Each row is a point. The last column is the point's height on a tilted bowl or saddle (a function of degree 2), plus a little noise. Along how many of its main directions does it bend up, bend down or stay straight?

Points:
[[ -3  -5  25 -10]
 [-16 -10 -12 -18]
 [ 60   3  22 -36]
 [  0  39 -40 -25]
 [ 13 -15  29 -11]
 [-23 -13 -25 -30]
 [ 26 -31  -2 -14]
 [-22 -28   5  -2]
 [ 39  29 -37 -25]
 [-22 -10  -3 -17]
 [-45 -18 -16 -32]
 [ -6 -15 -54 -60]
 [ -8  16 -40 -43]
 [  3 -22 -21 -18]
 [ 20 -24  10  -9]
 [ 20  18 -30 -24]
 [ -4 -40 -26  -9]
 [  7  27  12   2]]
Directions: 1 up, 2 down, 0 straight

Points (21 x 5):
[[ 23  44 -23  20  -5]
 [ -7  29   4  33  27]
 [-13   8   3 -43  -9]
 [-19   5  15 -18   6]
 [-43  11  30   5 -12]
 [ 19 -28   9   7   7]
 [ 42  19  31  15 -11]
 [ 34 -43 -44   7 -60]
 [ 11 -15   4  20  20]
 [ 16  10   2 -35 -22]
 [ 23  17 -15   1  -9]
 [-57  18 -17  -1  -3]
 [ 60   5 -40  41 -34]
 [ 17  22 -23  -5 -15]
 [-11   1  11  25  20]
 [-13 -21 -11  13   2]
 [-20 -36 -19  34 -11]
 [  3  20 -45  26  10]
 [-48  26 -20  22  15]
 [-33  -2 -15  17   6]
 [-10 -42  17 -26 -16]]
Directions: 0 up, 2 down, 2 straight

Points (46 x 7):
[[  9  -7 -23 -30   7  -1 -17]
 [-20   2 -24  -7   9  10  14]
 [  8  -4  27  -2  -3  -1   7]
 [-27 -18 -18  16  43  35 -10]
 [ -6   2 -36  -1 -14  29   7]
 [ 10 -16   5 -23 -23 -44 -53]
 [-11 -12 -32   8  53  45 -41]
 [ 11  19 -27  -1  -2 -20   3]
 [  8 -16  28  -7   9  29   4]
 [-21  25  29  41  49   4 -37]
 [ 14 -27 -13  -6  -5  -4  -2]
 [  4 -14   4   0   9 -22  -2]
 [-26  29  -6   9 -11  26  -1]
 [ 17 -22  -5  -6   7   0  -2]
 [ 15  -3  -6   7  12  -9   4]
 [  4  18  34  -6 -12  15   2]
 [  7 -43  26   7 -27   5 -22]
 [ 32  10 -25  16 -56  17  10]
 [ 11 -29  17  11  -9  24   0]
 [ 22 -23   2 -13 -26  -3 -13]
 [ -3  19  11   5  15  22   5]
 [ 12  11 -26 -38   7  -3 -35]
 [ 13 -29 -26 -10  19   0 -12]
 [ 19 -19  -2 -12 -23  16  -3]
 [-21   2  23 -19  13   4   0]
 [  2  13  20 -57  19  17 -52]
 [-42  -4  12  15  -9   9   8]
 [ 48 -37  -5   2 -16  28 -27]
 [  6  48  -5  13 -17  -7  17]
 [ -8   4   2  34  13  18   6]
 [ 42  14   4 -12  16   7 -18]
 [-31 -12   3  -2   4 -23  11]
 [ 27  10 -36 -20   1   5 -20]
 [-41   8 -39 -25  -8  19 -10]
 [-11   4  -7 -10 -20 -11  10]
 [ -6 -43 -33  16 -12   1   8]
 [ 23 -28  -5 -52   9  -4 -60]
 [  6  10 -28 -20 -30  22  -7]
 [-21   0  17  -1  19 -10   9]
 [ 20  -3  -4  -5  -4   8   8]
 [ 51   6 -16 -18 -23 -27 -46]
 [ 19  -4  23 -23 -34   8 -19]
 [-23   4  14  23  -2 -22  12]
 [  7 -13   4  14  27 -14  -5]
 [-10  17  60  16 -29   8 -26]
 [ -1  -3   3 -48 -23  32 -46]]
Directions: 0 up, 4 down, 2 straight

Points:
[[ 11   1  15  23  47  24   1  -2  11]
 [-21  -7 -31  -6  28  27  12   2   1]
 [  9  -6   0 -12 -35   3 -39 -10 -26]
 [-22  -9  39   3  -1   8 -12  20 -15]
 [ -1   6  -8  14  34   8 -19   6  17]
 [  4  -8   0   5  -6 -17  -6  -7  -1]
 [ 13 -17   8   2   5   6  -7   5   5]
 [ -2  -3  14 -23   5   2  -3  -5   7]
 [ -9  13   7 -11   8   6  -5  32  -5]
 [ -9 -11  14  18 -24   0  -2  25   0]
 [ 11  -4  -1  -5  28  -4   1  -3   9]
 [-31  21   5  -9  10  -3  -2 -15 -18]
 [ -8  -8   8   8   7  38  27  37 -35]
 [-30   2 -15   9  -4 -28  16  -8 -11]
 [ -8  -5  43  35   9   4 -18 -25 -48]
 [  8  27  -7   3   0  -7  -1 -34   9]
 [ -9 -11   6 -13  10 -31  29   2 -11]
 [  0 -13  21 -23  -5  -4  40  -5  12]
 [ -6 -19 -17   6 -13  -3   3  -9   0]
 [ -4  12  24  -4 -26 -12 -18  40 -35]
 [ -7  25   5   5  29  -9   1   1   9]
 [  1  11 -27 -14  27   5 -26 -10  19]
 [ -8   2 -18   1  27 -18   2   3  -1]
 [-29  -2  14  -6   4 -29  13   9 -14]
 [  8  -4 -36   3 -20  -8  28   6 -18]
 [-12  -6 -11  -3  16  -7  10 -22 -12]
 [  1 -12   7  32  -8  23 -21  12   3]
 [ 24 -18  32   7 -14   7  11  -8   4]
 [ 10 -25  14  33 -19 -26 -29 -16   6]
 [-10  46   1   6  29 -12  15  -3  32]
 [ 17 -23   7   1  -5  16 -11  -2   6]
 [ 21  30  35   0   3  -3 -20 -12 -26]
 [-18  -5  23   9  16 -14  -7  27 -19]
 [ 48 -17  -4  -1 -16 -23 -17 -13 -33]
 [ 25  -2  22 -12   6 -25 -46 -11 -60]
 [-18 -19  -9  26  21   6   5  -7 -11]
 [  6  -2  10 -10 -15  -2   7   2   3]
 [-34  -8   8   9  -7 -20 -13  17  -6]
 [ 43 -28   3   2  -2   5  11 -19  -8]
 [ -4  11   2  12  10  28  18   0 -18]
 [-43  29 -32   4 -13  -3 -43  14   7]
 [ 10  34 -33 -45   7  -6   8   5  39]
 [  4   4   5  -3 -28 -18  13 -29   6]
 [-21   3   8  30 -17  -7  -3   3  -6]
 [-13   7 -27  15  13  13   1  10   9]
 [ 43  10   3  -3  18 -17   1  -5  11]
 [ 23 -25  17 -35 -27 -12   7  10  15]
 [ -3  19 -14   0  19   4 -10   3  15]
 [ -4   5  -8   8 -23 -21   7   7   4]
 [  7 -17   9  10  11 -12 -60 -18 -43]
 [-30  28 -22  30 -40  15  -7  37 -13]
 [ 15 -11   0 -22 -11   0   1 -12   2]
 [  2  44 -18 -14   7  10  24  13  27]
 [ -3   8   2  57 -16 -24  -4  13  18]
 [  4 -17 -12  -9  -7  22  -5   5  10]
 [-31 -14   9  -5  -5 -26  12  -4 -11]
 [  3 -26   8  -5  -2   5  19   0   1]
 [ 11 -35  -2   4 -20   3 -11   9  17]
 [  2  35  16  14  -8 -13 -14 -10 -15]
 [-10 -51   3  -5 -16  -1  -5  12  37]
 [-37   0 -14  16 -20 -14   8 -13  -9]
 [-16  -3  18 -29  11   6  23  23   8]
 [-13   9  32  -6   5 -13   2 -41 -25]
 [ 21   9  33  12 -14  16 -23   5 -40]
 [ -9 -18   9  13  38 -14  13  28 -26]
 [  5  35 -21  -2  -8  -1  16 -14  20]
 [ -6   1  30  -2  -3 -11  16   6  -1]]
Directions: 3 up, 4 down, 1 straight

Points (72 x 9):
[[  5 -23   0  -7  19 -12  -5  20  22]
 [-28 -15   5 -30  18   7  -6  32  15]
 [-13  -5 -26   4 -27  18  25   4 -12]
 [  3  -1  12  -7 -32   6  10 -17  12]
 [ 11   6  27  19 -24  16 -11 -19 -24]
 [ 27  17 -12  -8 -17  27 -32  35 -21]
 [ -3 -26  10 -12 -15   3 -19  -9  13]
 [  2 -12   0  -8 -35  19  18  -8  12]
 [-26  13  -1  12  16 -16  19   8 -18]
 [ 16 -38  14  22  11   7  -7 -24   2]
 [ 18  10  -1  10   4 -13 -23   1  -6]
 [ 11  -6  15   5  25  60  37   0  -2]
 [-10 -11  -9 -22 -22 -11  -8 -14   0]
 [  0 -24  29 -17   3  15 -30  22  12]
 [ 14 -26  15 -37 -18  33  12  16  21]
 [ -5 -18 -27  26  18  -7 -16  -7  19]
 [  2 -12   1 -32  26   3   4  -9   9]
 [ 18   4 -22   5  -1 -24   9   9   1]
 [-15  -7  -6   0 -47  -6   0 -15  -8]
 [  7  45  18  35 -31 -32  -1 -18 -58]
 [ 23 -11  -7   2 -12   1  -1  12   8]
 [ 13 -23  26 -29  -9   4  16  -2  25]
 [-25  19  -8 -27 -12  29  -9  25  17]
 [ -3   0 -27  11   6 -24 -30  31  18]
 [ -9   3  26 -12   5  33  -9  -1  23]
 [ -8  30 -25   7 -15  -4   5   3 -28]
 [-34   0   7 -24  20   9   9  -3  16]
 [ 13  -8  37  -3  -3   0  -5  13   2]
 [ 17 -14  -7  -6 -29   0   1  16  11]
 [ 16  23   7  10  20   6 -22  -5 -21]
 [  5  46  -7  29 -18  33  -2  -2 -60]
 [-24  -4 -14  11 -26 -17 -15   0 -11]
 [ 23 -13 -25  33  -2  -5 -40  20   9]
 [-12  14  29  10   1   3   4   2   0]
 [ -1  12  26  -4  -4 -13   4   1   0]
 [ -6  -6  -3  19 -31   6   1  38 -10]
 [  0  -8  -3  13  15  17  29   9  11]
 [ 30  -2 -16  -5 -15  -4 -16 -13 -20]
 [  1 -32  15  13 -36  14   5  31 -15]
 [  6   0  -4  53   9   8 -10  38   5]
 [-15 -16 -26 -23  -2 -25  52  -5 -33]
 [ -1  23   3  -6  17 -12   4  13 -12]
 [ 15   1  -5 -21  22 -39  -7   4 -16]
 [-19   0 -11   1  -2   4  -5  -5   3]
 [-19 -11  20 -13   0   2  -3   0  22]
 [ 12   7   2   1 -25 -24 -27 -24 -12]
 [  7   4  -3  12   1   7 -18  50   4]
 [ 16   8 -23 -30 -11 -30   2  -5 -27]
 [  0  14  -7  26 -25  27  20 -15 -36]
 [-12  -5  -4  -2  13   8  -2  18  19]
 [  3  -7   9 -17   6  18  -1  -5  15]
 [ 12   0   4  -6   6   0   9   0   6]
 [ -2  -7 -24  -6 -13  17  19  11   5]
 [ 10  27  14  19  18   3   7  -6 -28]
 [  1 -34  -7 -27   3 -23  -3 -19   4]
 [  0 -36 -32   8  20 -12  15  24  34]
 [  0   7  25   3 -24  11  29  12  -3]
 [ -3   5 -20  -4  -4 -11  -9  -6  -6]
 [-23   8 -10  -8 -13 -15  14  22 -20]
 [-28  24  -3 -11  16 -22 -31   5   6]
 [ 38 -12  30 -26 -26 -22   6   0   9]
 [  8 -12  31  16  -1  -5 -17 -13   4]
 [-14  16   0  11  13  11  22  -8 -12]
 [ -2 -10  33   3  11  26 -48  -2  12]
 [ 10   0  23 -18 -14  21 -11 -36  -2]
 [  8 -25  -4  -1  20  17 -22  11  19]
 [-37  -1   6  10   0  30   5   5   5]
 [  1  -6   4 -12  -8 -16   2  13   8]
 [ 13  17 -29  -8 -19 -35  -7 -14 -33]
 [ -2  -1  -2 -28  -9   5  52 -20   5]
 [ -1   7  14   5  15  -3   4   5   6]
 [ 16   5  -1   1  19  19  16  17   3]]
Directions: 2 up, 4 down, 2 straight

Points, 69 rows:
[[ -2 -25  29  16   3   4 -24  -1  21]
 [ -3 -24 -17 -34  15  60  12  34  60]
 [  7   1   6  22  13  -2   3 -11   8]
 [ -7  -6   3 -19   4  -2 -13  18  11]
 [ -7  21   6 -28 -13  -5 -27   1  -1]
 [ -5  -9 -14 -10 -32 -10 -29 -12  18]
 [ 10  10 -14   0 -19 -13  16  -7   7]
 [-27 -16 -10  12 -40 -17  10  39  25]
 [ -2 -10  11  34  -6   9 -14  17  19]
 [  1  33 -17  22   0 -23 -20   4   2]
 [ -5  -1 -21 -22  -1 -17  -3  -1  11]
 [ -1   1  25  16  21  -3  14  -3   9]
 [-22  22  -6 -24  -1  16  24 -14  25]
 [ 15  19  26  -7  40   2   4   8  -8]
 [ -6 -11   5  -8 -13  -8   8   2  12]
 [  8   6 -10 -38  18  -1  -5  28   8]
 [ -1 -10  22  22  12   3  -5 -33  22]
 [ -6 -17 -15  14   2 -26  -2  20  17]
 [ 23   0   6  21  -1  32  27  -1  -1]
 [  7  -6 -24   7  13 -13   4 -26  23]
 [-14 -23 -12  12  -5  10 -14  -9  27]
 [-13 -19  -9   5 -16 -14 -29  -7  24]
 [ 15 -18 -10  14   2  11  -6  14  12]
 [-22   4 -17 -34  18   6  10  11  18]
 [-11  25   4 -26   4 -17 -10  26   4]
 [  2 -20  28 -25 -24  -8 -14   5  15]
 [  0  -4  -7   0  -2  20   7   8  10]
 [  4  -2  -2 -56  -6  -6 -15  24  15]
 [  3   7  -3  26  28  -2  -8 -17  15]
 [ -2   2 -39  23  32 -15  -4 -13  26]
 [-10 -10   1  -7  34 -35  26  -5  17]
 [ -8  -6  -3  14  11  16 -21   0  20]
 [  9  14 -11 -10  -9   1   9  15   1]
 [-32  -4  -7   9 -31   2  36   6  26]
 [ 33 -30   1  15  19 -23  -9  26  24]
 [ -4  32  17  16 -15  -7  11  14  13]
 [-17  28  26  -3  -9  -7 -19   1   9]
 [  3  -3   2 -13  17   4  -5  10   6]
 [ 19  26  20 -23   4   8   2 -29   0]
 [ 20 -16  21   5  12   1  11  33   4]
 [ 25   8 -23 -29   1   0 -36  -5  11]
 [-12  -8  24   8  20  18   1  -6  15]
 [  5   7  21 -22   2 -19  41  33   4]
 [  2  24   9  -1  30 -13 -16 -10   1]
 [ 37   6   2  -1   0 -40   6  34   4]
 [ 16   0  11 -17   1  17 -44  14  10]
 [  1   4 -15  26   0  38  28  -1  15]
 [-15  14 -14   1  -3  10  -4   6  13]
 [ 25  -3  21  11  14  29  34   7  -6]
 [ 12  19   9   2  -1 -14 -18   1   0]
 [ -7  18   9  -2  -6  15  23  27  11]
 [ -9 -28 -17 -33  -6  23 -11  16  34]
 [ -7  -8  19 -29   2   3  10 -24  12]
 [ -9   1  -9 -35 -38  -2   0  13  19]
 [ 15 -34 -38  -8   9  16 -23   0  50]
 [ -4  -8 -41 -21 -10  20   2  33  32]
 [ -7  10   7  -2  -2 -10  -4 -20  10]
 [ 13 -15 -31  23  -4  22 -16  19  21]
 [  3  -9  10   3  22   8   3  27   9]
 [-23 -21 -12   8  30   9 -11  17  41]
 [-18  24 -21 -18 -42 -32 -16 -11  15]
 [-24   0   1 -30  36  25   5  19  27]
 [ -6  52  36  22 -11  -1  -9 -22  24]
 [ -4  17 -11  11  15   2  15   0   5]
 [ 16  20  -5  -5   4  -7  -3 -11  -2]
 [ -8   2 -59  -3  11 -17 -16  -5  26]
 [-18 -46  -1   3   3  33 -26  -4  43]
 [ 32  15  20 -17 -12   9  10   5   1]
 [ 16  -4   2  16  27  16   3  12   3]]
Directions: 4 up, 1 down, 3 straight

Points:
[[ 35   5  15 -13  -5   9 -21   1  -8]
 [  6   4  -9 -22  32 -11   1   4 -36]
 [ -2   6 -13   3  -9  17 -13  -3  13]
 [  4  31 -22 -17 -10  20  -9  32 -16]
 [  7   8  14   6  12   5   2  -7   5]
 [ -5   2 -14   5 -30  -5  19  -9  43]
 [ -9   8 -13  -8  11 -21   5   0  13]
 [-21 -24  37  40  -9  -9 -31  13  20]
 [-31 -33  -1   1  33 -11  -1   3 -19]
 [-40   8 -20  39 -12  21  10  -1  15]
 [  0  13   1 -10  10  15  -8 -20   1]
 [  8   2   5  -9 -12 -14 -13  11   5]
 [ 26 -34   8   7  10  34  -4   3   7]
 [ -3 -16  -6   0  10 -24  -8   4   0]
 [  6   3  29  20  13  15 -27  23   5]
 [-16  51  -1   1  -3  13  19  12   5]
 [-29  -5  -8 -40 -20 -15  14  -3  -4]
 [-11  52   1   1 -12 -26 -19   9  45]
 [ 25 -10  18  31   1   3  -5  18  19]
 [-36 -48   5  19 -34   1  13 -10  60]
 [ -4  -9  24 -17  -2   7 -16 -10  -5]
 [ 36   8 -15 -34 -20  37 -12  12 -54]
 [  9 -45  -5  11  10  -2  -3  10  10]
 [ -7 -19   8  -8  13  40   2 -38  14]
 [ 10 -29  21  10  -4  -6 -34  22  14]
 [-27  -9  17 -13   1  -7  -1 -17   3]
 [-19  -2  29  -7  -1  -2   1  19  -9]
 [ 20 -40   9  -2   3  13  17  28  13]
 [ 25 -30 -12 -23  -2   4   9  -3  -1]
 [ 25 -21  21  15   1  -8 -13  27  13]
 [ 10  14 -24 -15 -27  15  29  14  -5]
 [-18  -1  14  22  20 -36  -4  -5  -1]
 [-37   4  -7 -14  30 -14 -15  -4 -33]
 [ 19  -4  27   6 -21  20   2   9  17]
 [ -2  12  -8 -21 -26 -12  18   2  20]
 [-12 -51   0  30  28  -2   7  13   7]
 [ -1  -6 -22   6   6  14  13 -31  35]
 [ 21  11   4 -40  17 -14  10 -14 -18]
 [  0  17  -2  32  -4  11   0  -1  28]
 [ -8 -12   4 -23 -15 -45 -17   9 -12]
 [ -8 -34  14 -10   5   4  23  22  14]
 [ 18  24 -39  -2  -4  13  21  -5  26]
 [ 19   0  -3   4   9  -8  24 -26  45]
 [ -3 -18 -22 -16  -4 -11 -10  11  -9]
 [ -7  60 -12   5 -40   8 -32  12  41]
 [ 26   1  -1 -16  35   6  12   5 -48]
 [ -4  10  12   5  15  11   8 -21   7]
 [-40 -19   1 -38 -14   7  -8 -10 -13]
 [-22   2 -19   0 -13   3   5 -19  32]
 [-27   0   2  -1  11  48 -13 -34  -3]
 [ -1 -17 -21  11 -17  10  27  13  17]
 [-15  29  13  18  20  14  19  11 -14]
 [-46  20  21  19 -11  -4   9 -35  12]
 [ -5   8  21 -21  20 -12  30   1 -27]
 [  0  -5   8  25 -10  12  17 -28  43]
 [ 21  -2   3  -2 -43   3  13  16  19]
 [  0 -19  10  -9  -2  -4   3   4  10]
 [ 31 -17  -9   9  18  32  -5   7 -22]
 [ 28 -11   1 -12  -4  -3  11 -20  31]
 [  7 -33   6  -1 -19  10  -4  -3  32]
 [ 10   7 -17  11  27  -5   2   0   2]
 [ -5  -4 -27  -6 -20 -15  -3  -6  28]
 [  1  31  -5  10 -11  13  29   5  17]]
Directions: 2 up, 4 down, 2 straight
